Every row gives one point. Each copy is the shape, with its points in the same order, stretched, turned, moved and blurred by noise. Some copies are also mirrored. Which?
(in the rows, 128 means zero)

Shape (7 x 2):
[[ 52 139]
 [114 136]
 [130 115]
 [140 117]
 [156 150]
 [140 163]
 [158 133]]
Copy 1 (7 x 2):
[[152 215]
 [136 153]
 [148 125]
 [145 112]
 [109 112]
 [106 134]
 [127 107]]
Copy 1 is: mirrored
Copy 2 (7 x 2):
[[122  49]
 [113 104]
 [129 122]
 [132 129]
 [102 137]
 [ 89 123]
 [111 145]]
Copy 2 is: only turned
Copy 3 (7 x 2):
[[ 79  64]
 [116 109]
 [109 128]
 [116 136]
 [156 123]
 [151 109]
 [143 140]]
Copy 3 is: mirrored
Copy 4 (7 x 2):
[[ 66  82]
 [116 121]
 [124 107]
 [133 121]
 [127 151]
 [110 145]
 [137 142]]
Copy 4 is: only turned

Shape (10 x 4):
[[ 87 127 134 136]
 [106 140 132 135]
 [106 141 161  84]
 [119 152 102 115]
 [139 104 113 143]
 [120  95  94 111]
 [149 103 137 159]
 [150 160 110  95]
 [160 144 153 146]
 [146 171 138  96]]
Copy 1 (10 x 4):
[[123 115 148 122]
 [116 130 129 119]
 [123 173 166 137]
 [137 167 108  92]
 [148 123 100 141]
 [178 145 117 121]
 [128 106 100 164]
 [138 200  94  99]
 [101 140  97 152]
 [114 196 111 115]]
Copy 1 is: only turned
Copy 2 (10 x 4):
[[100 155 160 132]
 [125 147 145 133]
 [ 94 170 105 138]
 [138 119 128  95]
 [118 107 143 151]
 [ 95  93 151 122]
 [120 121 137 173]
 [145 109  91 108]
 [152 143 100 170]
 [140 144  69 125]]
Copy 2 is: mirrored
Copy 3 (10 x 4):
[[109 121 132 155]
 [118 140 141 141]
 [103  89 179 110]
 [103 165 128 102]
 [151 122  90 131]
 [108 111  72 105]
 [180 113 112 151]
 [121 161 144  76]
 [181 139 161 134]
 [130 152 181  87]]
Copy 3 is: only turned
Copy 4 (10 x 4):
[[ 95 158 111 160]
 [120 151 115 155]
 [113 141  52 136]
 [140 125 110 183]
 [117 108 153 133]
 [ 91  87 132 160]
 [124 128 161 103]
 [165 108  97 163]
 [164 141 130 106]
 [174 131  74 145]]
Copy 4 is: only turned

Shape (10 x 6):
[[104 142 123 152 125 130]
 [103  98 150  98 167  99]
 [184  88 146 130 135 138]
 [183 134 118 130 184 100]
 [101 115 167 129 120 144]
 [142  97  97  96 124 106]
 [124 155 157 136 100 108]
 [131 161  80 117 102 169]
 [165 143 121 148 121 151]
 [121  79 122 151 121 169]]
Copy 1 (10 x 6):
[[141 113 122 135 107 117]
 [ 89 143  98  70 158 127]
 [126 182 177 126 155 141]
 [123 108 169 106 179 159]
 [123 151 126  92  89 101]
 [130 157 105 130 152 175]
 [177 135 129 105 104 113]
 [137 123 131 161  61 194]
 [144 133 170 141 108 145]
 [102 179 138 153 112 118]]
Copy 1 is: mirrored
Copy 2 (10 x 6):
[[113 143 146 158 144 142]
 [105  87 101 152 111 107]
 [163 122 134 109 100 129]
 [134 165 113 119  96 104]
 [119  94 150 147 123 142]
 [146 128  96 108 150 132]
 [116 132 173 120 162 109]
 [120 172 125 113 149 181]
 [144 163 143 118 123 154]
 [163 125 124 147 122 179]]
Copy 2 is: mirrored
Copy 3 (10 x 6):
[[123 101 104 130 117 118]
 [166 136 137 128 142  67]
 [143 173 182 148  92 140]
 [202 132 151 189 112 123]
 [ 93 125 142 127 132  97]
 [171 154 148 112 124 138]
 [114  79 154 133 134 123]
 [103 138  97 146 135 183]
 [121 132 138 164 108 161]
 [101 173 116 110  88 129]]
Copy 3 is: mirrored

Shape (12 x 9):
[[123 117 133  88 128 135 124 129 136]
 [143 124 129 123 154 134 152 129 127]
 [148 168 125 106 138 124  73 125 114]
 [ 91 100 102 132 107 118 126 120 133]
 [ 92  96 101 152 113 141 116 140 145]
 [142 188 166 114  93 136  91 130 132]
 [169 110 129 103 128 122 145  94 160]
 [ 80 129  96 116 124 122 147 128 155]
 [151 100 135 113 137  88 146 125 116]
 [145 172 144 102 105 153  99 104  93]
 [124 189 161 148  97 137  80  77 122]
 [112 129  79 135 100 127 129 146 129]]
Copy 1 (12 x 9):
[[142 101 150 126 106 120 136 133 126]
 [162 135 126 127 135 130 120 151 117]
 [108 114 122  98 127 150 111  83 155]
 [104 111 150 184 149 117 162 129 122]
 [102 110 173 192 154 118 149 135 152]
 [123 100 120 135 106 117  65  69 154]
 [205  86 123 132 149 143 131 128  92]
 [119 123 144 192 110 141 167 133 114]
 [164 106  85 125 151 112 143 156 112]
 [107 125 144  96 111 112  80  80 102]
 [134 145 131 140 138 112  87  24 136]
 [ 73 100 142 192 141 138 124 132 112]]
Copy 1 is: only turned
Copy 2 (12 x 9):
[[130 119 117 108 112 144 116 112 135]
 [117 130 133 111 137 121 147 116 144]
 [187 120 169 127 105 124 112 132 137]
 [148  89  78 125 149 137 120 114 111]
 [134 106  75 151 169 120 100 126 117]
 [156 146 173 131 103 174 107 152 120]
 [110  89 151 120 120 150 140 101 166]
 [169 124  69 146 133 159 133  94 136]
 [128  85 133  95 120 115 173 142 138]
 [168 129 174  96 122 164  96 122 102]
 [164 110 176 146 129 153 117 112  78]
 [183 118  96 131 163 153 113 128 135]]
Copy 2 is: only turned
Copy 3 (12 x 9):
[[144  88 144 137 135 110 118 128 104]
 [148 103 137 163 129 125 142 120 139]
 [122 138 137  96 167 178 105  94  97]
 [126  87 103 122 146  79 130 132 141]
 [144  83  86 127 159  88 116 141 149]
 [ 97 161 146  94 163 179  83 162  77]
 [169 120 166 136 131  95 164 124 113]
 [122  54 133 123 144  96 160 148 146]
 [133 119 155 161 129  84 133 102 139]
 [115 164 114 115 143 166 100 126  58]
 [ 90 178 109  53 131 188  93 149  95]
 [128 109 101 143 185  97 147 139 123]]
Copy 3 is: only turned

Shape (16 x 12):
[[175 139 145 127 152 150 152 107 110 151  71 126]
 [ 84 147 149 124 127 128 149 204 137 132  82 114]
 [ 89  96 119 127 129  81 239 194 170 114 117 146]
 [131 147 155 115 158  55 138 112 110 221 140 126]
 [162 151 120 103 156 154 130 132 121 127 147 133]
 [204 144 132 115 151 147 114 115 127 113 112 123]
 [112 160 147 100 142 143 149 119 113  99 128  88]
 [149 140  49 108  97  87 127 161 118 133 118 138]
 [106 146 115 133 110 128 116 112 111 110 140 127]
 [142 151 126 115 137 122 123 104 167 109 135  75]
 [108 146 151 114 124 132 116 109 150 114 115 136]
 [ 89 144 136 114  94 136 149 110 120 179 119 143]
 [ 89 138 128 137 152 146 126 103 117 121 131 129]
 [109 100 116 114 150 155 118 143 127 173  85 122]
 [104 130 154  89 125 111 143 116 123 111 120 127]
 [110 127 159 128  97 140 124 131 113 108 147  74]]
Copy 1 (16 x 12):
[[109 183 158 146 129 131 121  91 153 119 176 139]
 [141 152 117 145 166 189 189 145 143 115 117  96]
 [165  98 130  84 134 143 183 186 196 148  99 124]
 [137 114 116 130 171 159 131  97 161 173 129 203]
 [ 98 136 110 104 124 114 128 116 127 100 167 162]
 [106 176 113 129 106  96 104  93 136 101 179 138]
 [ 97 146 140 125 127 115 174  95 101 120 125 128]
 [ 99 135  75  99 144 110  85 179 164 108  89 137]
 [118 136 134 110 110 125 123 129  99 100  91 155]
 [ 97 135 103 143  91 115 140  87 108 158 141 115]
 [123 145 132 112  97 153 132  93 120 112 111 131]
 [108 136 160  97 132 190 132 125 120 140  99 164]
 [130 116 156 131 100 140 133 104 105 100 119 161]
 [127 108 140 149 144 189 113 113 145 123 158 118]
 [122 135 141  91 131 133 140 100 126 123 100 133]
 [125 146 145 124 133 138 160 115  57 144 112 118]]
Copy 1 is: mirrored
Copy 2 (16 x 12):
[[133 142 166 133 119 122 182 160 156 130  70 112]
 [122 153 121 188  71 109 107 153  95 120 190 137]
 [185  89  45 194  75 101 151 118 112 158 196 164]
 [149 105 160 153 144  61 113  84 158 149  94  78]
 [146 150 143  91 131 143 151 127 125  89 105  89]
 [141 126 171  95 118 141 166 154 162  77  77  92]
 [102 168 124 158 135 123 141 114 126  56 131 119]
 [174 117  66 109  98 161  91 183 135 134 119  76]
 [127 134 126 137 152 153 110 143 116  94 135 127]
 [137 133 145 157 114 151 123 102 165  50 111 114]
 [115 135 151 133 129 128 118 125 141  90 136 162]
 [121 134 127 150 129 132 106 116 100 156 109 150]
 [124 151 155 143 163 145 142 119 131  98 152 131]
 [118 133 154 139  97 157 141 128 151 161 147 105]
 [100 128 111 139 128 104 135 113 134  96 139 143]
 [ 89 115 134 176 121 141 119 105  97  70 138 121]]
Copy 2 is: only turned
Copy 3 (16 x 12):
[[118 129 113 186 114 128 103 108 130 140 123 137]
 [112 188 120 143 107 142 105 167 156 163 106  91]
 [ 84 196 128 123  92 156 121 160 197  76  73 177]
 [ 68 136 216 143 126 115 118  92 101 126  96 123]
 [162 143 129 129 134 127 148 116 103 150 109 145]
 [179 124 101 161 127 123 134 104 124 134 110 129]
 [133 145 123 109 134 160 140 104 152 174 142 119]
 [163 176 145 106  56 110 101 126 100  92  99 141]
 [125 140 116  80 129 134 117 119  98 143 139 120]
 [173 106 138  98 135 143 129 121 141 130 150 109]
 [134 110 113  97 150 141 113 131 121 154 110 102]
 [ 82 127 149 102 109 126  89 151  99 172 132 139]
 [106 144 111 104 154 157 120 126  91 139 137 128]
 [106 129 125 151 101 163 118 163  84 129 120 111]
 [102 132 120  96 131 154 133 108 139 155 103 112]
 [104 120 103  88 121 140 161 120 135 160 154 100]]
Copy 3 is: mirrored
